Rows are points. Each copy is the shape, with its points in the same order, turned, moved and blurred by noise. Say if it was mirrored as well.

Shape (9 x 3):
[[-66 -10   7]
 [ -9 -38  -1]
 [-33  26 -25]
 [-31 -28  -8]
 [ 41 -22  14]
 [ 39  23  -5]
 [-30 -30   0]
 [ 53  39  18]
 [ -9  -5 -78]]
Copy 1 (9 x 3):
[[-58 -25  35]
 [  1 -33  12]
 [-53   0 -21]
 [-21 -37  13]
 [ 40   7   0]
 [ 10  31 -33]
 [-17 -35  20]
 [ 19  60 -24]
 [-30 -47 -61]]
Copy 1 is: only turned
Copy 2 (9 x 3):
[[-23 -40   9]
 [ 25 -31 -21]
 [-38  19 -13]
 [  0 -30 -21]
 [ 63  11 -24]
 [ 32  47 -21]
 [  0 -36  -6]
 [ 45  68  13]
 [-32  13 -75]]
Copy 2 is: only turned
Copy 3 (9 x 3):
[[-35   9  21]
 [ -9 -51  13]
 [ -8   8 -30]
 [-30 -25   8]
 [ 39 -63   9]
 [ 53 -29 -27]
 [-24 -31  18]
 [ 78 -14 -17]
 [-23 -28 -72]]
Copy 3 is: only turned

Shape (9 x 4):
[[ 32   1 -67  -2]
 [-15  -5  35  -3]
 [-34 -40  40  47]
 [-32  22  39 -34]
 [ 21  28  16 -38]
 [ 12  17  20  -3]
 [-37 -20  49 -26]
 [ 41 -10 -20 -31]
 [ 17 -17 -77  33]]
Copy 1 (9 x 4):
[[ 30 -27   7 -49]
 [-25  21  -8  37]
 [-16 -26 -11  90]
 [-58  46  -1  22]
 [ -3  57   8  -7]
 [ -3  25   9  16]
 [-52  31 -32  44]
 [ 25  21 -25 -25]
 [ 29 -63   4 -32]]
Copy 1 is: mirrored
Copy 2 (9 x 4):
[[-16 -20 -93  -4]
 [  3  17  16  -8]
 [-14 -18  44  49]
 [ -9  47  21 -27]
 [ 26  31 -29 -40]
 [ 19  17 -14  -2]
 [-14  15  40 -26]
 [ 14 -17 -48 -40]
 [-30 -36 -88  28]]
Copy 2 is: only turned

Shape (9 x 6):
[[ 52   1  19 -12  26 -18]
 [ 15  11 -67  53 -28  12]
 [-26 -42 -36 -23 -38 -22]
 [-31   1 -18   8  65  -5]
 [-10  29  14  16  40 -17]
 [-12   2  14 -12 -66  16]
 [-20 -26   5  22   0 -23]
 [-29 -11   3 -31 -23 -27]
 [ 81  -9  65 -22  20  28]]
Copy 1 (9 x 6):
[[ 41  19 -14 -35  31   5]
 [ 43   8 -44  77 -27  10]
 [ 18 -40  -4  14 -42 -53]
 [-37 -25 -34  13  45   3]
 [-19  19 -46 -13  23  11]
 [ 10   8  13  -5 -73   5]
 [  3 -30 -48 -10 -20  -2]
 [ -8  -9  -5 -19 -34 -39]
 [ 56  22  23 -66  26  55]]
Copy 1 is: mirrored
Copy 2 (9 x 6):
[[  9  40  -7 -31 -20 -28]
 [ 13 -37 -21  72  -5 -31]
 [ -6 -81   0 -31   4 -38]
 [-55   3 -14 -10  18  23]
 [-29  33  17  -2  21   1]
 [ 50 -51  47 -16  11 -20]
 [-32 -26  29  -8 -15 -16]
 [ -4 -38  21 -46  20 -31]
 [ 57  59  16 -51 -51   3]]
Copy 2 is: mirrored
Copy 3 (9 x 6):
[[ 51  37  22 -41  13 -31]
 [  8   0 -74  33 -12 -22]
 [-20 -45 -11 -49 -25   1]
 [-35  24  10 -13  64 -20]
 [-10  56  21  -3  25 -22]
 [  1   9 -11 -21 -50  46]
 [-13 -14  21   3  -7 -12]
 [-32  -1  14 -47 -24   7]
 [ 95  37  50 -36  11  14]]
Copy 3 is: only turned

Shape (13 x 9):
[[ -9   7 -15  27 -21 -14   2 -14 -19]
 [ 20  55  60   4  48   2 -12   7  -4]
 [ 19 -36 -20  40  29 -36  16  10  -9]
 [ -9  -7  -2  46  42   9  25  33 -34]
 [  6 -37  24  35  29 -39  -8  43 -27]
 [-18  -7  49  78   8 -12   4  34 -12]
 [ -1  57  -2 -47 -21  51 -26  11  32]
 [ 33 -21  13  -6 -13   4  28 -20 -27]
 [ 49  71  34  -3  37   9   2  22 -10]
 [ 34 -11 -58  -6 -24 -44  41 -30   4]
 [-37 -27 -12  -4 -15 -20  45 -21  19]
 [-44  -1 -24  -6 -34  69 -30 -61  72]
 [-66 -27 -20  -2 -22   3 -15 -62  -2]]
Copy 1 (13 x 9):
[[-14  10 -26  16 -45  15 -14 -15   6]
 [-74  12   3  56  19 -46  42 -10  29]
 [  7 -55 -34  -3 -30 -16  19   1   4]
 [-16  -8 -47  -5 -12   7  66  10  -3]
 [-35 -54 -13  -8   0 -13  24  29 -14]
 [-48 -24   2  18 -36  16  53  45  -4]
 [-18  90  23   8   5 -42 -17 -21  55]
 [-35 -23 -39   2 -24   0 -13 -15  61]
 [-57  19 -21  57  -3 -79  33  -1  43]
 [ 16 -26 -38  -5 -69 -32 -40 -38  26]
 [-12  -8   7 -28 -62  19  -3 -40  28]
 [ 37  69  55  26 -18  53 -16 -50  57]
 [ -9  24   1   0 -19  74 -36 -56   2]]
Copy 1 is: mirrored
Copy 2 (13 x 9):
[[-50  -2  -3   4 -16  -5  -6   3  -9]
 [ -3  73  10 -43  18  36  11  41   2]
 [-25 -19 -10 -17  31   1  -3 -13 -60]
 [-29  40  -4  20  39  18  -9 -19 -52]
 [-30  -3  23 -10  47  19 -29  19 -63]
 [-57  26  -8  23  54  21  -5  48 -43]
 [ 35  40 -12   6 -36  -3 -35  23  64]
 [  4  -2  24   7 -30   2  25  10 -41]
 [ 13  87  -7 -48  -8  16  -3  29 -13]
 [-14 -37 -14 -30 -35 -53  14 -29 -31]
 [-19 -32  14  24  16 -42  25 -12   7]
 [  9 -40 -43  49 -23  24  11  -2  95]
 [-50 -47  22  35  -9  11  12 -26  47]]
Copy 2 is: mirrored

Shape (16 x 11):
[[  2 -29  12 -19  -3 -48   0  46 -12  51 -44]
 [-23 -26  25  10  33 -17  43   5  14  13 -62]
 [-34 -11 -23  -1 -27 -59  16   6  29   5 -36]
 [ 42  23 -24 -15   7 -11 -76 -29 -14  -2  16]
 [ 47   6  40  -7 -30 -14 -55 -27 -36 -23 -10]
 [ -1 -21  14 -67 -10 -22  58  15   4  24 -12]
 [  2 -10   0 -22  17  68 -39 -20  29  20 -56]
 [  8  24  27 -31  35  73 -44 -49  -7  51 -21]
 [ 22  29  26  19  18  17 -46  -3  20 -43  38]
 [-15  47  37 -37   4  28 -46 -44  19  49 -25]
 [ -5 -36  35 -23 -37  21  29  13   5  26 -21]
 [  2 -46   7   4 -10 -48  29 -11  32  52  -4]
 [ 41  24   1  30 -22  -8 -64 -19  -7 -15  19]
 [-41 -28   8 -14 -21 -33  24  43  -1  48  -9]
 [ 87  28  39  -2 -25 -10 -52  16  23 -22   6]
 [-31 -23  29 -34  37  21 -71 -39  32  16 -23]]
Copy 1 (16 x 11):
[[ -9 -28  22 -18 -23 -12 -23  34  31  -9 -94]
 [ -3  -4   9  -6   6 -45 -22 -17  40 -64 -58]
 [ -4 -21 -39 -44   1 -21  32   8  30 -23 -64]
 [-24 -42 -29   7  -2  35 -25  18  -1  52  26]
 [ -7  -2 -31  38 -40  18 -32 -22   8  58 -15]
 [ 24  44  16 -39   6   8 -16  27   9 -25 -71]
 [-54  -7   4  31  45  49 -28 -15  62 -26 -18]
 [-58   6  15  64  61  41 -54   8   6  -5  -4]
 [ -4   5 -17  46 -11  -7   7  16  35  23  60]
 [-67  19 -21  47  62  10 -29  23  11  18 -32]
 [ -7  40  19  15 -14  24   8   1  26 -31 -70]
 [-42   5   8 -41 -32 -20   7  17  -8 -41 -53]
 [-27 -34 -22  32 -27  10  13  -4   7  52  25]
 [  3  -6   8  -7 -15  -8  22  52  16 -37 -89]
 [-22  16  13  13 -40   1  -4  -3  48  87  16]
 [-66   1 -49  33  19  25 -51  31  47 -32  -8]]
Copy 1 is: only turned
Copy 2 (16 x 11):
[[ 38   1  28 -63  43  -4  35 -54 -30 -28 -20]
 [ -2   8  43 -90   9   8 -26 -25  10  -7 -29]
 [ 52  -5  16 -86  22 -10  15  28   0 -10 -22]
 [ 44 -34   6  17  -6 -70  41 -22  35 -30  36]
 [ 15  -8  25 -10 -31 -67  30 -17 -14 -77  49]
 [ 73  39  17 -58 -15  39  10 -39 -14 -26 -15]
 [ 10 -68 -16 -36 -30   0  -8 -48  49 -59 -17]
 [  2 -34 -34   0 -70 -29   6 -89  38 -31 -20]
 [-16 -27  31  26 -42 -19  40  23  38 -21  33]
 [ 22 -38 -20 -32 -71 -42  39 -50  26 -39 -45]
 [ 32  -6  -3 -45 -25  33  -9 -23 -44 -43  -5]
 [ 64 -14  35 -66   5  -5  -4 -16 -34  29  -5]
 [ 19 -36  20  23  -5 -73  27  10   6 -36  32]
 [ 32   9  -7 -68  27  18  32 -21 -44   0 -24]
 [ 35 -36  75  35 -24 -38  42  -3  -9 -69  19]
 [ 15 -67  -6 -67 -52 -18  43 -53  45 -19  23]]
Copy 2 is: mirrored
Copy 3 (16 x 11):
[[ 11  38  17 -54  14 -24  -4  34 -23  65 -23]
 [ 15   5  -1 -44   3  14  16  13  36  44 -62]
 [ 25  38  30  12  15 -25  -7  -6  29  36 -28]
 [-57  -9  11  20  26   1 -11 -52 -67  18  13]
 [-78   4  15  11 -18  -6 -11   7 -59  18 -24]
 [ -8  26  42 -59  -9  -8  33  16  35  49  24]
 [-40 -25 -39 -58 -10 -12 -36 -63   6  31 -24]
 [-51 -21 -40 -55 -35  54 -29 -67 -26  42   6]
 [-55 -48  -6  17  11  30 -24  -2 -22 -37  -2]
 [-44  -5   6 -31 -31  53 -56 -50 -13  48  -4]
 [ -8  16  -6 -50 -46 -17   6  21  26  25   2]
 [ 52   6  27 -19 -30 -16  21   7 -12  40 -14]
 [-54 -20   2  49   1  -5 -19  -7 -58   5  -5]
 [ 39  59   3 -33  -6 -13  -4  33  10  38   4]
 [-70 -59  43   5  -4 -14 -41  37 -58  11  -1]
 [-20  -2   1 -61 -16  17 -43 -75 -23  -6 -42]]
Copy 3 is: mirrored
